Each point is reached from the start by the listed moves, each made once or not at all, plus a little noise. Say if it took an odd or an even number of moves. Then give how often each move was made.

Moves:
(1): [ 0.99  0.11 -0.09  0.13]
(2): [-0.05  0.65 -0.04 -0.05]
Start: [ 0.18 -0.16 -0.36  0.09]
Points:
[ 0.10  0.45 -0.40  0.10] -> odd (0, 1)
[ 0.19 -0.25 -0.35  0.09] -> even (0, 0)
[ 1.20 -0.06 -0.46  0.24] -> odd (1, 0)

Moves:
(1): [ 0.46 -0.01  0.04 -0.12 -0.05  0.07  0.07 -0.03]
(2): [ 0.03  0.81 -0.02  0.02 -0.08 -0.15  0.03  0.07]
(3): [-0.05 -0.01  0.74  0.09  0.02 -0.05  0.06  0.18]
(4): [ 0.15 -0.04 -0.09  0.72 -0.02 -0.04 -0.10 -0.07]
(5): [ 0.06  0.05 -0.01 -0.01  0.66  0.01 -0.01 -0.02]
(6): [-0.09  0.10  0.02  0.06 -0.01  0.52 -0.05 -0.08]
Start: [-0.06  0.16  0.41  0.17 -0.06 -0.07  0.32 -0.07]
Points:
[ 0.49  0.09  1.12  0.87 -0.11 -0.07  0.28  0.01] -> odd (1, 0, 1, 1, 0, 0)
[ 0.11  0.95  1.11  0.98  0.55 -0.32  0.27  0.08] -> even (0, 1, 1, 1, 1, 0)
[0.36 1.09 1.21 0.21 0.45 0.39 0.36 0.07] -> odd (1, 1, 1, 0, 1, 1)
[-0.16  0.23  1.23  0.33 -0.02  0.44  0.42  0.02] -> even (0, 0, 1, 0, 0, 1)

Moves:
(1): [ 0.81  0.03 -0.30 -0.02  0.14  0.01  0.07  0.05  0.05  0.04]
(2): [ 0.00  0.54 -0.02  0.03 -0.07 -0.02 -0.11 -0.01 -0.05 -0.14]
(3): [ 0.25  0.11  0.74 -0.13 -0.10 -0.02  0.16 -0.05 -0.13 -0.01]
(4): [ 0.04 -0.01  0.11  0.79  0.03  0.04 -0.26 -0.08 -0.08 -0.03]
(5): [-0.11  0.13  0.06 -0.03  0.59  0.03  0.02 -0.02 -0.04  0.19]
(6): [ 0.10  0.12  0.05  0.00 -0.09  1.02  0.08 -0.08  0.01  0.14]
(7): [-0.06  0.10 -0.04  0.18 -0.01 -0.05  0.62 -0.02  0.00 -0.02]
(8): [-0.07  0.04  0.07  0.16  0.05  0.05  0.01  0.75  0.00 -0.01]
(9): [-0.06  0.03  0.09  0.02  0.13 -0.13 -0.02  0.00  0.98 -0.13]
Start: [ 0.06 -0.03  0.06 -0.18  0.11 -0.23  0.29  0.50 -0.33  0.15]
Points:
[ 0.33  0.17  1.05  0.61 -0.08  0.84  0.28  1.05 -0.52  0.27] -> even (0, 0, 1, 1, 0, 1, 0, 1, 0)
[ 0.02  0.61  0.14  0.87  0.00 -0.28  0.47  0.37 -0.49 -0.07] -> odd (0, 1, 0, 1, 0, 0, 1, 0, 0)
[-0.08  0.80  0.40 -0.05  0.71  0.73  0.35  1.13  0.62  0.19] -> odd (0, 1, 0, 0, 1, 1, 0, 1, 1)
[ 1.08  0.89  0.78  0.67  0.64  0.92  0.18  1.05 -0.51  0.38] -> odd (1, 1, 1, 1, 1, 1, 0, 1, 0)
[ 0.20  0.71  0.75 -0.11 -0.06 -0.30  0.88  0.44 -0.57  0.01] -> odd (0, 1, 1, 0, 0, 0, 1, 0, 0)
[ 0.38  0.61  0.91  0.52  0.05 -0.25  0.10  0.32 -0.58 -0.10] -> odd (0, 1, 1, 1, 0, 0, 0, 0, 0)

Moves:
(1): [ 0.81 -0.25  0.32  0.04 -0.36 -0.11  0.04 -0.18 -0.48 -0.30  0.11 -0.07
  0.16 -0.16  0.31]
(2): [-0.12  0.59  0.06  0.06 -0.13 -0.10  0.26  0.32  0.10  0.14  0.01  0.06
 -0.13 -0.19 -0.09]
(3): [-0.19  0.10  0.38  0.09  0.05  0.02 -0.32 -0.03  0.21 -0.02  0.21 -0.08
 -0.11  0.13 -0.09]
(4): [ 0.15 -0.07  0.09  0.69  0.13  0.10  0.16  0.19 -0.05 -0.18  0.06  0.14
 -0.13 -0.11 -0.26]
(5): [ 0.21  0.24 -0.06 -0.20  0.45 -0.01 -0.05 -0.15  0.23 -0.06  0.25  0.07
  0.16  0.09  0.09]
(6): [-0.06  0.26 -0.12  0.05  0.13  0.50 -0.05 -0.12 -0.12 -0.07  0.06 -0.16
 -0.04 -0.24  0.00]
(7): [-0.07 -0.10 -0.07 -0.10 -0.06  0.04  0.55  0.26  0.20 -0.05  0.13 -0.11
 -0.40  0.22  0.03]
(8): [ 0.25 -0.22  0.00 -0.27  0.04 -0.22 -0.26  0.47 -0.01 -0.27  0.13 -0.27
 -0.17 -0.10  0.22]
(9): [ 0.24  0.07 -0.30  0.37 -0.59 -0.09 -0.36  0.15  0.57  0.39  0.13 -0.40
  0.03 -0.05  0.16]
(10): [ 0.23 -0.09  0.11  0.06  0.40  0.20  0.03  0.18 -0.51  0.69  0.35 -0.04
 -0.11  0.21 -0.17]
(11): [-0.01  0.01 -0.46  0.14 -0.33 -0.09 -0.19 -0.01 -0.17 -0.39  0.91  0.06
 -0.26 -0.02 -0.03]
(12): [-0.14 -0.15  0.04 -0.32 -0.23  0.39 -0.13  0.15  0.26  0.16 -0.23  0.53
 -0.04 -0.16  0.24]
(13): [-0.29  0.04  0.01  0.24 -0.17 -0.02  0.17  0.38 -0.17 -0.07  0.03  0.02
  0.53  0.26  0.34]
(14): [ 0.27  0.31 -0.16 -0.02 -0.06  0.04 -0.15  0.10 -0.19 -0.08 -0.25 -0.01
 -0.30  0.42 -0.04]
Start: [ 0.12 -0.40  0.30  0.37  0.44  0.04  0.43 -0.20  0.48 -0.12  0.17  0.11
  0.19  0.09 -0.31]
Points:
[ 0.79  0.33  0.36  0.65  0.20 -0.13 -0.43  0.96  0.60  0.74  0.76 -0.64
 -0.58  0.57 -0.28] -> even (0, 1, 1, 0, 0, 0, 0, 1, 1, 1, 0, 0, 0, 1)
[-0.21 -0.01 -0.49  0.29 -0.30  0.93  0.59  0.52  0.25 -0.60  0.84  0.37
 -0.35  0.56  0.24] -> even (0, 0, 0, 0, 0, 1, 1, 0, 0, 0, 1, 1, 1, 1)
[ 0.46  0.71  0.17  1.15  1.10  0.84  1.36  0.99 -0.05  0.19  0.76  0.12
 -0.23  0.77 -0.38] -> even (0, 1, 0, 1, 1, 1, 1, 0, 0, 1, 0, 0, 1, 1)
[ 0.23  1.09 -0.10  0.49  0.57  0.39 -0.09 -0.08  0.60 -0.59  1.37  0.04
 -0.47  0.32 -0.52] -> even (0, 1, 1, 0, 1, 1, 0, 0, 0, 0, 1, 0, 0, 1)
[ 0.47  0.91 -0.12  1.08  0.05  0.05 -0.18  0.75  0.52  0.46  1.76 -0.23
  0.02  0.93 -0.12] -> even (0, 1, 1, 0, 1, 0, 0, 0, 1, 1, 1, 0, 1, 1)
[ 0.61 -0.23  0.64  0.61  0.94  1.06 -0.27  0.70  0.05  0.05  0.45  0.23
 -0.73  0.20 -0.38] -> odd (0, 0, 1, 1, 0, 1, 0, 1, 0, 1, 0, 1, 0, 1)
[ 1.29 -0.68  0.91  0.65  0.69 -0.16  0.52  0.32  0.56 -0.96  1.04 -0.20
 -0.33  0.18 -0.01] -> even (1, 0, 1, 1, 1, 0, 1, 1, 0, 0, 0, 0, 0, 0)

Moves:
(1): [ 0.54 -0.14  0.01  0.16  0.22  0.10  0.22  0.03 -0.05 -0.12  0.10  0.05
  0.19 -0.16 -0.07 -0.09 -0.04 -0.10  0.17 -0.29]
(2): [ 0.12  0.84 -0.01 -0.08 -0.11 -0.07  0.29 -0.07  0.05  0.16  0.35  0.11
  0.01  0.37 -0.06 -0.13 -0.03 -0.22  0.18 -0.11]
(3): [ 0.32  0.02  0.34 -0.07 -0.22 -0.08  0.10 -0.17  0.10 -0.03 -0.22 -0.14
  0.00 -0.04  0.15  0.15 -0.24  0.43  0.01 -0.05]
(4): [-0.17 -0.09  0.08  0.64  0.23  0.19  0.22 -0.22  0.11 -0.08 -0.25  0.25
 -0.13  0.17 -0.07  0.27  0.02 -0.07 -0.09  0.25]
(5): [-0.12 -0.14  0.22 -0.15  0.45 -0.21  0.14 -0.08  0.07  0.11  0.22  0.01
  0.05 -0.09  0.17  0.04 -0.16  0.19 -0.17 -0.20]
(6): [ 0.00  0.08  0.33  0.04 -0.10  0.56  0.05 -0.13  0.05  0.06  0.17 -0.07
  0.02 -0.26 -0.11 -0.01  0.04  0.18  0.13 -0.09]
(7): [-0.11  0.11 -0.26 -0.20 -0.10 -0.20  0.67 -0.02 -0.07  0.07  0.00 -0.04
 -0.05 -0.21  0.12 -0.03  0.04 -0.01  0.12  0.09]
(8): [-0.09  0.17  0.03 -0.04  0.10  0.06  0.22  0.47 -0.01 -0.12  0.06  0.19
 -0.09  0.19  0.05  0.09 -0.15  0.29  0.09 -0.07]
(9): [-0.06  0.05 -0.03  0.02  0.02  0.13 -0.05 -0.02  0.49 -0.15 -0.16 -0.28
  0.04  0.09 -0.12  0.05  0.08  0.04  0.28 -0.12]
(10): [ 0.13 -0.19 -0.06 -0.02 -0.26  0.09  0.19  0.21  0.30  0.81 -0.14  0.05
  0.31  0.04 -0.04 -0.11  0.00  0.03  0.07  0.07]
(11): [ 0.03 -0.30  0.22  0.10 -0.24 -0.19 -0.01  0.07 -0.02 -0.09  0.56  0.01
  0.01  0.04 -0.03  0.04  0.13 -0.18  0.12 -0.09]
(12): [ 0.05 -0.01  0.08 -0.06 -0.10  0.06  0.01 -0.26  0.26 -0.24  0.18  0.53
  0.20 -0.31  0.06 -0.03 -0.13  0.09 -0.05  0.00]
(13): [-0.15  0.02  0.02  0.15 -0.06 -0.01 -0.13  0.02 -0.13 -0.19  0.02 -0.35
  0.67 -0.18  0.00 -0.18 -0.11  0.16  0.07  0.12]
(14): [-0.10 -0.11 -0.06 -0.31 -0.07  0.40  0.31 -0.14 -0.15 -0.26  0.24  0.05
  0.06  0.66  0.02 -0.40  0.42  0.22  0.03  0.04]
(15): [ 0.18 -0.01 -0.01  0.05  0.01 -0.06  0.10  0.16  0.10 -0.03  0.13 -0.25
  0.18 -0.01  0.74 -0.06  0.16 -0.03 -0.21 -0.03]
(16): [-0.05  0.07 -0.08 -0.06  0.00 -0.03 -0.09 -0.18 -0.10  0.02  0.12 -0.03
  0.22  0.08 -0.02  0.64  0.43  0.36 -0.15 -0.31]
(17): [-0.10  0.18  0.49  0.01 -0.10 -0.20  0.17 -0.01 -0.09 -0.09 -0.24  0.22
  0.10 -0.05 -0.15 -0.41  0.89  0.18 -0.11  0.24]
(18): [ 0.05  0.05 -0.33  0.44  0.13 -0.26  0.02 -0.16 -0.06  0.05  0.02  0.12
 -0.42 -0.03  0.10 -0.37  0.14  0.75  0.21  0.15]
(19): [-0.20 -0.08  0.09 -0.01 -0.10  0.12 -0.20 -0.07 -0.10  0.21 -0.10 -0.03
  0.12  0.18  0.26  0.03  0.12 -0.20  0.83 -0.10]
(20): [ 0.31 -0.05 -0.03 -0.16  0.12 -0.08  0.02  0.01  0.04 -0.02  0.11  0.10
  0.00 -0.16 -0.02  0.24 -0.13 -0.05  0.19  0.87]
Start: [ 0.14  0.33 -0.03 -0.21 -0.02 -0.23  0.14 -0.27 -0.10 -0.39  0.29 -0.03
 -0.11 -0.07 -0.08  0.06  0.11 -0.06 -0.33 -0.37]
Points:
[-0.39  1.18  0.86 -0.19  0.33  0.07  1.36 -0.53  0.57 -0.88  0.69  0.73
  0.45  1.14  0.84 -0.49  1.36  0.41  0.50 -0.48] -> even (0, 1, 0, 1, 1, 0, 0, 1, 1, 0, 0, 1, 0, 1, 1, 0, 1, 0, 1, 0)
[ 0.72  1.32  0.43  0.58  0.36  0.31  1.46 -0.46 -0.32 -0.99  1.14  0.46
  0.73  0.54  0.32 -0.41  1.70  1.54  0.21  0.37] -> even (1, 1, 0, 1, 0, 1, 0, 1, 0, 0, 0, 0, 1, 1, 1, 1, 1, 1, 0, 1)
[ 0.64 -0.02  0.30  0.80 -0.32  0.16  1.41 -0.48  0.42  0.01  0.56 -0.15
  0.79 -0.30  0.11  0.76  0.51  1.59  1.75  0.10] -> even (1, 0, 1, 1, 0, 1, 1, 1, 1, 1, 1, 0, 1, 0, 0, 1, 0, 1, 1, 1)
[ 0.15  1.14  0.21 -0.82  0.36 -0.24  0.45 -0.53  0.52 -0.38  1.08  0.55
  0.42  0.32  0.25  0.99  0.18  0.46  0.85 -0.47] -> even (0, 1, 0, 0, 1, 0, 0, 1, 1, 0, 0, 1, 0, 0, 0, 1, 0, 0, 1, 1)
[ 0.41  0.67  0.55 -0.55 -0.64 -0.52  1.35 -0.10  0.81 -0.29 -0.14  0.25
  1.07 -0.66 -0.02 -0.14  0.35  1.17  0.32  0.68] -> odd (0, 0, 1, 0, 0, 0, 1, 1, 1, 1, 0, 1, 1, 0, 0, 0, 1, 0, 0, 1)
[ 0.55  0.20  0.18 -0.17  0.52  0.09  0.94 -0.36  0.18 -0.59  0.48 -0.02
 -0.19  0.78  0.39 -0.42  0.28  1.57  1.15 -0.92] -> even (1, 0, 1, 0, 1, 0, 0, 1, 1, 0, 0, 0, 0, 1, 0, 0, 0, 1, 1, 0)
[ 0.20  1.23 -0.22 -0.36 -0.16  0.56  0.51 -1.05  0.11 -0.36  1.02 -0.12
 -0.03  0.86 -0.07  0.12  1.16  0.99  1.32 -0.01] -> even (0, 1, 0, 0, 0, 1, 0, 0, 1, 0, 0, 0, 0, 1, 0, 1, 0, 1, 1, 1)
[-0.02  0.21  0.58  0.16  0.57  0.35  1.45 -0.60  0.11 -0.50  0.71  0.90
  0.20 -0.62  0.31  0.30 -0.13  0.41  0.72 -0.83] -> even (1, 0, 0, 1, 1, 1, 1, 1, 0, 0, 0, 1, 0, 0, 0, 0, 0, 0, 1, 0)
